Every row gives one point. Each table stands for the endless flat space through its points: a line for two points, a plane for three, and so on. Write the one point that lies in both, or say that there is none.

First (2 x 4):
[[-27  27 -47 -26]
 [-24  27 -23 -32]]
Second (2 x 4):
[[-25  46 -55 -21]
 [-24  41 -47 -24]]
They share: no point

First (3 x 6):
[[-15  13  43   3  59   6]
 [ 11  23  31  -5  37   8]
 [ 32  34  20  -8  17  10]]
Second (3 x 6):
[[27 46 31  6 56 21]
 [15 35 44 12 56 25]
 [12 35  6 -3 12 -7]]
They share: [ 9 31 28  6 32  9]

First (2 x 8):
[[-22  15 -17 -11  32 -14  12  -9]
 [ -4  33 -29 -20  20   1  -6 -15]]
Second (3 x 8):
[[ -2   9 -27 -23  16  -2   8 -21]
 [-22  12 -24   2  48 -13  32  -9]
 [ -4  24 -26 -24  15  -1  -5 -17]]
They share: [-10  27 -25 -17  24  -4   0 -13]

First (2 x 9):
[[-20  39 -17 -10  -7  -8 -10  32 -11]
 [-26  41 -13 -12  -5  -3 -13  33 -10]]
Second (4 x 9):
[[ -4  20 -41 -19  27 -55  -2  33  -1]
 [-15  32 -29  15 -47   8  -3  33 -21]
 [-14  38 -33  -9   3 -23  -4  23  -9]
 [  7   8 -25   3 -32 -27  -1  54 -16]]
They share: [ -8  35 -25  -6 -11 -18  -4  30 -13]

First (3 x 11):
[[ 38   2   8 -38  27 -17 -40  40   1  -4  -2]
 [ -5 -39  43   8  16  25  -8  29  -4   4 -18]
 [  7 -42  22   8  18   9 -41  31  22  13  10]]
Second (5 x 11):
[[  33  -72    8  -20   -7    9  -14   11   46   13   36]
 [  16  -65    4  -14   -6   -6  -15   20   37    7   29]
 [  15 -103   -5    3  -17   -7    1    7   56   -2   54]
 [  38  -35   38   -4    9   19  -37   30   28   11   -2]
 [  56  -22   47   -7    0   38  -38   50   31   12  -17]]
They share: no point

First (2 x 12):
[[ 18  15 -26 -40 -31 -26 -31  24  23   2   2  29]
 [ 18  30 -36 -25 -21  -1  -1  -6   3  42  37  -6]]
Second (3 x 12):
[[ 15  60 -56 -14 -15 -54 -30  24  21  54  -4 -23]
 [ -5  28 -32 -34 -47 -18   6   0  21  22  16  -3]
 [ 36  12 -26 -33 -11   5 -23   6   1  22  35  24]]
They share: [ 18  24 -32 -31 -25 -11 -13   6  11  26  23   8]

First (6 x 14):
[[-69  24 -12 -47  73  20  59  57  55 -34  59   2   9  -3]
 [ 29   5  40  22  18   8   6 -45   4 -48 -51  12  30  30]
 [  1  26   4 -34  25  24  15   2   4  -6 -38   6  13 -37]
 [ 28  22  20  17  13   6  16 -46  28  -6 -56  28  50   2]
 [ 36  20  42 -26  11   6 -28 -11 -49 -40 -77 -14 -26 -22]
 [-29  36 -19 -44  52  26  36  30  30  -1   9   9  18 -39]]
Second (5 x 14):
[[ -8  24  45 -27  39  69  42 -36   6  -6   0  35  25  13]
 [ 11  25  55 -23  47  34  47 -11  32 -17 -13  28   8  -7]
 [  8  19  15 -31  39   4  32  11  30  -9 -37   0   7  12]
 [ -4   8 -25 -24  20 -34  15  32  17 -21 -73 -23  12   6]
 [-21  28  15 -32  14  28  18 -10  19 -17 -29  17  27   9]]
They share: no point

First (5 x 18):
[[ -5   5  24 -23 -18  -5   5 -10 -12 -28  -7 -15   1  10  -1  10  -6  16]
 [-38   2  47 -35 -33 -32   3  23   4 -49 -15  -6  -4  27  17  -5 -27   5]
 [ 42  45  33 -25  26  28 -40 -28  -6  -9 -47  20 -50 -28 -66  30  11  14]
 [ 18  36  35 -25  11  16  -9 -19 -20 -27 -31   8 -28  -5 -51  21  -7  -3]
 [ 46  19  23   2  -3  18 -27 -30  12   4 -25  -7 -34 -27 -41  32  21  33]]
Second (5 x 18):
[[-14  27  28  -6  -9  10 -19  -1  16  12 -72 -12  22  21 -16 -48 -32  24]
 [-22  24  40   1   8  23  11 -13  -5  -8 -38 -15  15 -14 -27 -23 -36 -11]
 [ -2  22  25 -10  -3  26   0 -15  23 -17 -12 -25   2 -24 -31  -5 -26 -16]
 [ 10  27  38 -16  -3  12  -9  -5  12 -22   4 -20 -16 -27 -20  24 -12   2]
 [ 26  25  45 -24  -4   1 -16  -3   5 -34  26 -13 -42 -37 -16  60   8  12]]
They share: [ 13  16  33 -19  -9   0 -22  -9   8 -17 -26  -1 -26  -8 -20  17   3  23]
